Each row is a point. Each copy is the shape, with its points in the same order, turned, moved and blurred by noise. Some copies are also mirrored. Which?
(in the rows, 128 means zero)

Shape:
[[184 113]
 [114 111]
 [115 112]
 [120 152]
 [140 102]
 [ 90 147]]
Copy 1, 6 rows:
[[ 93  98]
 [161 116]
 [160 118]
 [143 151]
 [138  98]
 [171 159]]
Copy 1 is: mirrored
Copy 2 (6 x 2):
[[160 166]
 [101 122]
 [105 123]
 [134  89]
 [115 144]
 [115  77]]
Copy 2 is: mirrored
Copy 3, 6 rows:
[[117 187]
 [123 112]
 [128 119]
 [164 126]
 [112 139]
 [162  98]]
Copy 3 is: mirrored

Shape:
[[ 72 124 100 139]
 [143 166 112 140]
 [131  73 122 103]
 [137 102 107 144]
 [138 144 140 148]
 [119 170 107 138]
 [ 95 168  96 132]]
Copy 1:
[[103 159  85 129]
 [165 139 136 140]
 [ 93 113 133  74]
 [126 106 114 108]
 [135 121 145 148]
 [155 156 123 145]
 [144 175 107 142]]
Copy 1 is: only turned
Copy 2:
[[ 60  86 134 114]
 [112 143 161 140]
 [138  79  99 100]
 [123  86 141 133]
 [115 132 135 155]
 [ 87 149 163 134]
 [ 63 136 158 116]]
Copy 2 is: mirrored
Copy 3 (7 x 4):
[[ 75 134  79 125]
 [140 166 127 127]
 [121  66 113 114]
 [121 115 121  92]
 [118 149 151 125]
 [125 165 113 138]
 [111 167  87 143]]
Copy 3 is: mirrored
Copy 4 (7 x 4):
[[ 76 132 132 108]
 [143 157  93 114]
 [131  67 132 120]
 [118 102 102 137]
 [144 149 118 139]
 [123 165 103 103]
 [101 162 108  90]]
Copy 4 is: only turned

Shape:
[[153 146 162 189 110 138]
 [111 133  98  88 149 137]
 [115 112 118 116 178 100]
 [162 168 107 142 155 143]
 [ 78 133 106  94 160 130]
 [146 142 164 156 101 102]
 [125 115 109 118 130 148]
 [130 106 145 137  95  93]
 [105 108 116 154 105  86]
 [126 158 138 149 100 103]]
Copy 1, 10 rows:
[[160 178 153 154 135 118]
 [121  83  98 102 142 140]
 [144  83  90 115 144  83]
 [179 127 105 123 161 150]
 [ 95  89  84 100 152 118]
 [157 156 163 119 125  98]
 [125  97 116 133 122 139]
 [138 126 155 117  94  91]
 [129 138 120 112  83  88]
 [146 162 140  99 122 114]]
Copy 1 is: only turned
Copy 2, 10 rows:
[[130 148 134 203 177 144]
 [112 136  95  82 132 129]
 [123 140 153  82 145 102]
 [141 160  89 123 194 129]
 [ 91 137 120  71 130 141]
 [118 161 135 181 147 111]
 [139 127 106 118 130 142]
 [137 151 144 166 109 113]
 [136 172 158 142 106 130]
 [117 182 123 163 136 129]]
Copy 2 is: mirrored
Copy 3, 10 rows:
[[160 126 136 172 180 112]
 [128 145 107  79 104 142]
 [108 125 104  75 128  96]
 [181 142  91 105 158 126]
 [111 164 124  71 104 126]
 [157 111 140 166 141  90]
 [121 134 107 115 127 148]
 [119 104 127 158 114  99]
 [101 137 108 158 111  88]
 [159 139 130 155 120  95]]
Copy 3 is: only turned

Shape (12 x 8):
[[170 106  85 150 117 158  96 108]
 [127 154 136 144 104 122 123 114]
 [149 143 136 108 118 191 154 127]
 [118 146 145 123 136 111 111 100]
 [200 136  50 141 126 134  87 119]
 [138 113 153 123  78 159 182 113]
 [119 168 179 148 147 104 144 129]
 [108 137 158 124 119 121 103 128]
 [135 142 123 105 119 115 137 132]
 [113 113 144 139 124 129 151 147]
 [190  84 106 122 128 139  95  88]
 [ 89 141 139 135 148 107 135  96]]
Copy 1 (12 x 8):
[[183  65 118 175 149 152 128 127]
 [142 126 143 146 117 134 108 120]
 [174 110 154  95 126 176 140 139]
 [135 121 141 128 143 106 100 106]
 [216  89  78 193 144 142 126 115]
 [145 116 168 115 108 146 150 191]
 [120 164 170 120 129 118 135  90]
 [121 104 147 119 117 120 116 101]
 [149 126 115 116 119 124 131 128]
 [109 120 144 127 122 140 159 128]
 [193  54 128 158 165 106 136 142]
 [104 138 144 128 160 124 101 117]]
Copy 1 is: mirrored
Copy 2 (12 x 8):
[[165 118  81 125 127 129  73 128]
 [131 162 123 149 116 123 130 114]
 [133 157 117 141 127 202 104 155]
 [120 163 143 130 148 118 122 105]
 [171 133  47 100 142 101  89 159]
 [150 141 136 141  85 207 135 117]
 [128 164 174 167 147 123 157 130]
 [103 153 154 145 122 122 108 113]
 [112 149 120 119 126 137 140 138]
 [115 109 144 158 116 150 138 129]
 [176 116 111  79 132 133  74 122]
 [111 146 141 148 162 130 145  85]]
Copy 2 is: only turned
Copy 3, 12 rows:
[[160 123  90 125 108 126  87 118]
 [111 161 140 131 121 144 135 130]
 [182 152 153  92 118 143 150 101]
 [101 156 144 114 159 139 117 128]
 [171 151  60 127 115  93  86 153]
 [142 150 165 124  96 132 163  63]
 [112 168 191 144 163 141 142 146]
 [ 98 134 160 104 135 142 129 138]
 [124 150 136 112 140 106 151 125]
 [126 112 164 137 135 129 155 115]
 [149 131 106 112 121  94  62  91]
 [ 96 146 142 135 180 154 137 116]]
Copy 3 is: only turned
Copy 4:
[[176 148  82 142 155 131  94  82]
 [137 127 141 142 105 132 117 105]
 [167 175 140 100 138 146 146 139]
 [106 147 147 143 119 126  96 110]
 [160 137  91 127 188 159  99  41]
 [179 163 137 104 101  95 154 129]
 [110 118 187 156 131 117 117 140]
 [109 126 132 129 107 134 102 132]
 [114 139 137 103 130 123 130  98]
 [129 119 128 126 133 102 146 137]
 [165 171  95 117 159 105  69  85]
 [ 87 151 139 164 114 113 118 119]]
Copy 4 is: mirrored

Shape:
[[128 120 104 130  92  98 183 129 135 159 121]
 [122 149 118 107 118 114 116 119 202 134 127]
 [114 101 106 146 122 172 162 119  68 164  93]
 [145 138 145 158 118 134 102 118 102 100 135]
 [168 131  94 129 127 131 134 137 145 111 133]
 [118 140 112 120 158 140 153 160  87 163 173]
 [114 133 103 139 130 104 142 102 100 191 120]
 [113 171  95 158 158  87 136 175 122 102 120]
 [115 157 136 189 104 119 170 145 154 112 149]
 [ 89 113 125 134 134 102 160 153 106 109 140]
 [154 175 199 122 118 123 144 171 133 128 174]
 [138 147 103 115 142 101 148  82 144 164 107]
 [113 171  87 124 116 123 177 133  96 147 135]
 [121  83 107 115 124 139 138 110 132 104 131]
 [ 96 111 108  97 125 106  97 119 127 164 132]]
Copy 1, 15 rows:
[[ 87 127 118 121 142 100 171 133 126 175 125]
 [104 148 116 101 157 130  99 142 183 147 159]
 [121 103 161  88  80 160 188 120  93 160 107]
 [140 127 172 152 111 138 118 117 123 105 133]
 [121 131 112 142 142 154 110 114 131 143 115]
 [141 136 120 106 120 145 132 161  54 158 151]
 [124 115 122  97  78  98 156 135 118 167 149]
 [150 122  87 158 122 131 137 192 130 112 123]
 [135 123 143 177 158 138 173 150 141 143 168]
 [106 109 127 122 145 127 161 167  93 108 134]
 [158 172 184 152 185 116 108 165  97 149 152]
 [136 139 102  85 114  97 138 109 151 156 132]
 [124 165 103 126 108 133 177 149 100 152 131]
 [ 89 105 133  98 142 155 133 104 122 113 129]
 [ 86 122 130  76  98 112 107 147 125 136 151]]
Copy 1 is: mirrored
Copy 2, 15 rows:
[[117 107 106 148 106  92 150 133 163 158 132]
 [141 138 103 120 158 122 110 100 169 111  96]
 [ 85  71  94 142 110 162 144 175 104 170 151]
 [130 128 137 169 131 148 103 147  96 102 149]
 [171 128  95 128 117 127 118 143 132 114 144]
 [120 137 133  94 128 139 120 152 119 184 187]
 [116  94 117 157 136 129 124 118 126 199 139]
 [158 134 114 147 197  96 136 158 128 133 184]
 [113 161 119 178 140 125 148 144 171 108 171]
 [100 105 138 123 146  98 139 144 132 123 183]
 [133 194 195 124 125 133 125 165 147 120 134]
 [152 101 109 141 141 132 147  94 131 167 107]
 [114 145  95 135 132 104 160 141 113 176 157]
 [115  85 102 114 110 131 118 120 127  99 151]
 [108  92 119 112 149 112  80 110 126 159 122]]
Copy 2 is: only turned
Copy 3:
[[148 102 143 150  96  91 160 168 128 164 109]
 [109 137 101 134  98 112 145 119 179 121 124]
 [182 145 155 117 130 132 107 178  90 200  98]
 [128 143 161 144 139 133 111 102  90 123 126]
 [166 140 116 157 124 122 157 118 121 125 129]
 [127 142 106 142 129 131 146 163  76 193 169]
 [130 135 136 138  97  91 125 138 107 213 110]
 [112 143  86 184 162  80 137 139  90 134 106]
 [108 110 152 203 145 122 130 160 134 128 123]
 [125  93 113 137 149  99 119 165  88 144 130]
 [ 65 129 153 146 143 156 190 141 100 121 160]
 [139 139 126 128 113  82 153 110 154 191 112]
 [141 156 136 155 130  74 147 178 109 175 145]
 [175 103 119 113 125 122 110 133 127 134 134]
 [119 130  99 100  76 102 112 129 112 163 127]]
Copy 3 is: mirrored

Shape:
[[142  87 134 119 115 170 100 116 164 125 152 110]
 [119 156  97 170 139 125 128 148 173 138 137 134]
 [108 122  90 113 169  99 107 144 170 103 130 121]
 [139 120 159 120 138 156 140 148 148  96 144 107]
 [158 150 159 145 154 145 117 101 134 114 149 115]
 [149 161 157 111 122 170 107 159 100 131  88 160]
 [125  88 106  92 137 168 159 117 165  88 106 122]
 [157 160 136 125 117 135 173 165 162 162 123  86]
 [160 153 126 144 109 115 122  95  94 149 146 107]
 [164 164 169  91 167 119 130 111 133 166 129 101]
 [159 132 173 137 124 143 150  91 129 157  92  94]
 [114 135 138 120  91 132 102 146 126  94 130  92]
 [115 105 132  87 127 103  97  86 165  91 156 167]
 [112  99 172  94 167  91 117 101  95 165  98  88]
 [ 98 114 106 118 105  93 135 163  93 124 129 148]
 [ 90 158 131 150 157 163 123 113 149 165 151  88]]
Copy 1 (16 x 12):
[[135  89 172 130 110 122 111  91 160 113 150 148]
 [120 128 117 109 120 151 121 118 110 195 152 125]
 [127  65 148 103 148 116 107 119  84 162 118 136]
 [135 106 141 128 165 156 107  95 148 109 135 114]
 [126 143 145 142 155 121 115  86 131 128 140  91]
 [168 146 130 115 129 125  84 158 170 124  91  82]
 [152  90 139  70 128 145 111  83 121  81 128 153]
 [107 140 105  80 164 153 124 142 174 146 170 127]
 [107 159 122 154 130  99 142 142 130 122 156 110]
 [102 166 156 111 198  90 104 125 152 130 126 116]
 [ 96 160 120 104 144 110 140  99 168 101 108 103]
 [108  79 129 139 121 130 101 147 142 102 143 108]
 [134  83 213 112 128 114 146 120  95 113 113 130]
 [ 80 118 129 133 184  68 123 120 160 112  64 143]
 [136  89 115 140 130 139 150 186 121 131 101 150]
 [ 80 145 127 139 126 141  86  89 139 170 130 143]]
Copy 1 is: mirrored
Copy 2:
[[144  75  82 111 101 118 136 117 109 151 147  97]
 [127 125  91 125 172 109 103 166 148 114 126  96]
 [126 136  78  67 168 145 130 148 110 108 138  87]
 [141  96 133 103 139 127 165 138 125 163 153 107]
 [152  96 143 132 158 133 131 100 122 128 141 121]
 [148 130 163 120 103 126 134 162 108 153  76 147]
 [152 101  71  93 115 136 198 155 124 119 149 128]
 [147 173 123 135 135  90 155 132 167 158 144  89]
 [149 144 146 153 119 124 102 104 108 109 163 122]
 [156 160 142 117 134 145 147  69 144 146 117 111]
 [146 130 136 135 107  92 157  81 150 120 134 146]
 [114 116 146 107 106 109 145 149  91 122 150  86]
 [137  85 101  64  98 190 115 132 127  89 151 100]
 [ 90 164 127  73 114 138 146  51 107 128 141 154]
 [100 162 121  92 106 136 105 184 106 123 165 136]
 [ 87 120 100 162 162 128 137 102 134 134 122  99]]
Copy 2 is: only turned
Copy 3, 16 rows:
[[101 130 185 137 103 131 130 131 140 160 163 149]
 [126 181 109 166  86 119 111 154 138 132 127 107]
 [ 86 160 102 146 143 132 126 183 153 133 160 116]
 [121 157 160 127 135 140 126 122 121 111 164 150]
 [107 165 145 124 129  88 111 103 111 137 131 143]
 [149 136  83 101  99 153 113 102 110 147 130 188]
 [103 145 160 119 141 174 156 138 186 128 131 144]
 [170 171 149 105 102 151 122 148  95 120 128  96]
 [107 128 121 117 102  97 136 100  84 152 106 102]
 [140 156 136  84 162 112  89 128  87 162 119 121]
 [139 121 162  88 116 120  94 107 116 127  89 124]
 [ 94 120 122 116  93 141 130 114 119 112 180 123]
 [ 99 123 118 140 161 102 137 115 185 175 178 123]
 [101  76 128 104 183 138  75 138  96 143 109 118]
 [127  96  73 162 125 159 155 133 118 131 143 106]
 [ 93 178 145 156 107 148  63 117 107 151 123 104]]
Copy 3 is: mirrored
Copy 4 (16 x 12):
[[139 163 135 114 129 156  93 133 171 126 130  98]
 [ 89 147 117 170 149 162 142 121 134 122 144 163]
 [149 148  73 133 145 159 155 114 135  93 146 147]
 [152 158 138 125 138 131 118 172 125 122 125 132]
 [114 172 129 119 162 114  82 134 109 121 125 141]
 [132 122 119 148 157 104 122 128 103 197  88 114]
 [193 156 148 104 115 162 141 113 136 134 128 144]
 [101 158 170 141 151  97 176 151 144 137 143 138]
 [ 75 144 132 114 137  96 103 103  98 128 155 108]
 [112 155 128  92 195  68 131 122 134 118 113 134]
 [126 149 179 128 140  64 102 105 135 124 120 136]
 [123 152 101 135  87 115 126 151 118 125 122 104]
 [145 136  62  75 119 150  89 113 151 130 143 155]
 [151  99 118 101 155  59 119  91 128  67 110 109]
 [122  74  95 133 109 133 152 127 103 131 158 114]
 [ 78 149 149 132 150 150 126 121 133  80  84 136]]
Copy 4 is: only turned

Shape (18 x 12):
[[116 189  76 126  91 102 183 134 119 109 106 124]
 [119 126 140 147  98 112 153 112  72 100 112 122]
 [132 139  81 119 115 101 123 135  47 116 116 131]
 [102 132 106 129  97 126 151 138 133 133 153 161]
 [121 146 117 132  97 118 105 112 130 138 105 153]
 [128 127 116 237 120 114 129 113 121 107 108 118]
 [ 38 115  96 117 106 113 127 132 155 122 109 133]
 [141 141  99 107 138 127 148 109 156 102 134 113]
 [139 110 126 186 120 159 120 170 148 101 134 113]
 [127 139 141 108 129  93 106 122 121 111 143 121]
 [131 114 131 181 249 122 114 111 153 106 126 179]
 [106 146 117 140  93 110 134 164 130 161 120 132]
 [119 118 112 109 127  98 120 111 103 129 178 122]
 [116 127 127 117 164 106 110 126 157 185 138 122]
 [130 108 131 113  94 102 120 109 127 114 131 177]
 [123 138 124 130 134 134 122 127 144 100 105 133]
 [107 163 123 106 106 200 132 115 146 105 134 118]
 [106 105 115 103 119 107 131 122 148 160 115 132]]
Copy 1 (18 x 12):
[[127 139  98 113 108  75 136 108 166 143 130 208]
 [111  81 140  90 116 122 126 130 118 105 109 190]
 [134 118 116  75 112 141  91 133 176 104  99 194]
 [105 144 136 123  79 134 131 102 135 134 137 148]
 [126 118 118 110 105 125  86 116 126 127 157 138]
 [107 108 207 122 166 107  85 116 116 149 141 181]
 [100 158 133 112  80  73  98  84 138  91 146 111]
 [148 124 120 130 148 122 161 117 145 129 135 123]
 [ 89 113 186 157 135 115 116 164 140 143 125 117]
 [148 130 131  74 115 122 137 147 114 118 125 124]
 [103 175 164 111 213 176 126 115  88  84 170 116]
 [100 154 119 123  85 117  91 129 118 152 118 146]
 [163 141 146  88  94 142 141 123 129 112  91 129]
 [146 174 114 121 124 138 102 110  86 133 111  96]
 [106 102 126  79  94 157 129 111 132 129 151 120]
 [115 117 117 119 139 120 124 138 124 116 149 125]
 [147 114 121 180  83 112 147 155 147  97 159 131]
 [115 133 108 115 101 118 103  91 119 117 115  99]]
Copy 1 is: mirrored
Copy 2:
[[129 141  90 126  56 170 116 142 113 164 201 108]
 [170 130  86 135 111 142 148 153  90 128 129 101]
 [156 121  99  91  90 152  93 178  89 139 122 122]
 [120 143 119 155 129 138 102 133  90 166 165 123]
 [131 164 132 135 123 150 106 130 128 159 125  95]
 [103 193  59 126 143 156 151 132 109  86 132  96]
 [ 80 163 156 146  96 132 141 138  68 183 137  99]
 [121 131 134 133  96 174 134 103 117 140 154 150]
 [ 78 128 116 131 170 149 141 136 121  88 155 111]
 [160 138 149 101 130 143 131 111  96 140 138 120]
 [101 206 129 117 127  83 129  92 116  72 106 205]
 [113 142 112 111 135 130 114 136 117 179 164  94]
 [150 129 128 109 137 161 113 118  60 157 126 149]
 [107 153 136  89 143 122 130  85 115 184 118 152]
 [161 164 149 151 134 150 118 149 110 157 130 128]
 [119 144 145 134 107 140 133 115 125 123 139 123]
 [108  94 134 173  98 150 108  78 116 136 140  99]
 [109 146 141 126 126 144 140 127 113 200 122 137]]
Copy 2 is: mirrored
Copy 3:
[[123 143 127 117 158  68 172  76  72 119  91 137]
 [117 135 112 173 159 107 136 152  81 135  88 108]
 [153 167  96 147 166  95 136 136  72 109 145 104]
 [128 122 117 107 138 137 136  97  99 156 120 138]
 [149 160 131 131 135 131 119  99 124 129 103 109]
 [ 94 109  97 162 143  76  57 106 111 141  87  90]
 [143 125  92 120  81 147 133  82  78 110  93 144]
 [106 129 104 123 114  92 171 104 147 117 124 122]
 [100  77 142 153 111  92  87 118 127 142 145 120]
 [124 151 107 144 144 131 137 143 140 104 119 149]
 [147  49  46 135 150 120  95 110 205 101 113  80]
 [152 136 133 108 132 102 108 111  95 141 106 161]
 [112 157  77 118 143 139 141 149 121 130 136 136]
 [159 139  92  86 109 115 107 135 168 124 103 149]
 [141 152 110 163 142 158 144 103 129 154 122 125]
 [134 113 122 146 120 111 136 104 137 107 113 111]
 [100 112 169  99  98 132 162 117 120 113 118  95]
 [162 147  95 121  95 124 135 118 130 144 107 141]]
Copy 3 is: mirrored
